Every row gives one point. Each copy is the shape, with its points in the same order, stretched, turned, moved and blurred by noise. Is it also mirrored, or only turned?

Shape:
[[ -7  12]
 [ 38   4]
 [-52  -1]
 [-22  50]
 [ 33   7]]
Copy 1:
[[  1  12]
 [ 25 -23]
 [-33  40]
 [ 20  50]
 [ 30 -19]]
Copy 1 is: only turned
Copy 2 (5 x 2):
[[-21  -2]
 [ 14  25]
 [-49 -45]
 [-54  12]
 [  9  24]]
Copy 2 is: only turned
Copy 3:
[[ -7   1]
 [ 21 -28]
 [-18  52]
 [-44 -20]
 [ 22 -25]]
Copy 3 is: mirrored

Shape, 9 rows:
[[ 32  -4  43]
 [-29  -6 -15]
 [ 36  17   2]
 [  5  -3  24]
 [-43 -21 -30]
 [  1  34 -18]
 [-28  26 -20]
 [ 31  39 -29]
 [  1 -51  45]]
Copy 1 (9 x 3):
[[ 30  18  35]
 [-16 -16 -25]
 [ 18  47   2]
 [ 13   6   8]
 [-16 -35 -45]
 [-20  33 -14]
 [-41   0 -22]
 [ -3  59  -8]
 [ 54 -39  16]]
Copy 1 is: only turned
Copy 2 (9 x 3):
[[ 38 -33  15]
 [-29  -5 -24]
 [ 11   3  27]
 [ 12 -22  -5]
 [-51 -10 -28]
 [ -6  31  -5]
 [-20  28 -27]
 [ -6  36  28]
 [  9 -75  -6]]
Copy 2 is: mirrored
Copy 3:
[[-14 -43  31]
 [ 42  34 -16]
 [-21   6   9]
 [ 10 -16  18]
 [ 56  39 -32]
 [ -1  51   2]
 [ 26  57  -3]
 [-26  50  -4]
 [ 34 -68  10]]
Copy 3 is: mirrored

Shape, 10 rows:
[[  5   6  21  12]
 [-17  56   5 -34]
 [ 24   5 -49 -20]
 [  0 -31  19   5]
 [ 31 -11  21  -6]
 [  1 -25 -50 -36]
 [-18 -21 -27   2]
 [-47 -50  -3   4]
 [-19  48  -6 -40]
 [  1  -3 -47  39]]
Copy 1 (10 x 4):
[[-11  -3  12  15]
 [-34  55   6 -12]
 [-20 -17 -23 -32]
 [-11 -33  25   8]
 [ 15 -10  19 -13]
 [-39 -39  -2 -36]
 [-45 -39   1   5]
 [-63 -46  25  22]
 [-39  46   8 -21]
 [-42 -52 -37  27]]
Copy 1 is: only turned
Copy 2 (10 x 4):
[[ -1  21  11   9]
 [-44 -13  -7 -12]
 [ 27 -32 -44  18]
 [ 34  10  23   9]
 [ 19  -4  19  33]
 [ 51 -45 -28  -3]
 [ 36  -3 -17 -13]
 [ 54   9  13 -30]
 [-31 -22 -10 -17]
 [ 22  27 -51  -1]]
Copy 2 is: mirrored
Copy 3 (10 x 4):
[[ -3  -8  -7  31]
 [-57 -16  52  -4]
 [  8  50  14 -44]
 [ 20  -8 -28   6]
 [ 38   2   8  13]
 [  0  27  -8 -71]
 [-17  21 -32 -21]
 [-26 -18 -65 -12]
 [-59 -14  48 -19]
 [-22  73 -33   6]]
Copy 3 is: only turned

Shape:
[[ 14  -3 -19  16]
 [-16 -22  24 -11]
 [-13 -19 -52 -24]
 [-39  34  23 -34]
 [ 22  -8  31  18]
 [-25  24  -1 -18]
 [ 40  41 -43 -26]]
Copy 1, 7 rows:
[[  3 -25  18  10]
 [ 29 -17 -21 -41]
 [ -3 -49  64 -25]
 [-20  24  -9 -50]
 [ 36  -3 -30   0]
 [-19   2   9 -30]
 [-14  11  80  17]]
Copy 1 is: mirrored
Copy 2, 7 rows:
[[  8 -14 -33  -1]
 [-27  13  12   9]
 [-29 -15 -35 -59]
 [ -8  19  78 -35]
 [ 12  19  -8  42]
 [ -4  -1  38 -34]
 [ 35  27 -22 -49]]
Copy 2 is: mirrored

Shape:
[[ -8  44 -30   5  19  70]
 [  8  12 -13 -13 -39  17]
 [ 11 -27  -2  11  -1   6]
 [ 21  24   4  17 -47  17]
 [ 11 -24 -18  29  13  -9]
 [-23 -27  -4  41  -7 -26]
 [  1 -24  16  28  36 -11]
 [ 17 -13  11  33  27  -2]
 [-11 -33  10  46  20   3]
 [-14  58 -22  -7  25  34]
 [-33  27  -1 -11   6  42]]
Copy 1:
[[-49  92 -37  22  33   4]
 [ 15   7 -45  39  -6   9]
 [ -5 -21  -8   2  25   2]
 [  0   0 -53  15 -24  36]
 [ -8 -19 -14 -30  30 -15]
 [-17 -39   1 -23 -15 -33]
 [-12 -13  34 -38  23  -5]
 [-14  -7  10 -40  24  11]
 [-44 -26  18 -28  17  -8]
 [-10  95 -17   6   9 -10]
 [-26  59   4  38  -3  -7]]
Copy 1 is: mirrored
Copy 2, 11 rows:
[[ 43  -2  -6 -55  32  66]
 [ 37 -11 -20   6 -24  21]
 [ 15  -5 -26  -4   7 -17]
 [ 49  10 -22  24 -10  23]
 [  6  19 -34 -15   9 -20]
 [-24  26 -47  16   6 -11]
 [-11  15 -10  -6  28 -27]
 [  8  21 -11  -6  26 -22]
 [ -9  13 -33  -3  41 -14]
 [ 23  12  14 -40   8  58]
 [ 12 -14   2 -18  16  51]]
Copy 2 is: only turned
Copy 3, 11 rows:
[[ -5  10  35  -7  83 -14]
 [ 14   8  28 -12   3 -49]
 [ 15 -33  -7  -7   3 -14]
 [ 54   8  46   1   7 -46]
 [ 27 -37 -32   7  15 -22]
 [ 23 -30 -17  43 -14 -28]
 [ 24 -31 -35  11   3  23]
 [ 40 -30 -22   2  17  12]
 [ 27 -48 -17  23  10   5]
 [ -6  41  16   3  64 -10]
 [-16  17  30   3  32  -9]]
Copy 3 is: mirrored
Copy 4, 11 rows:
[[ 59  39   3  45  33  35]
 [ 42  -5 -32   8  -8   9]
 [  5 -28   5  17  16 -15]
 [ 45  -3 -35  45 -24  -7]
 [-10 -27  -1  41  39 -24]
 [-34 -28  -5  56  -2  -5]
 [-21  -5  31  24  18 -32]
 [-10  -3  16  31  21 -37]
 [-26 -23  29  55  12 -19]
 [ 39  60 -13  28  25  26]
 [ 32  39   1  13  -3  45]]
Copy 4 is: only turned
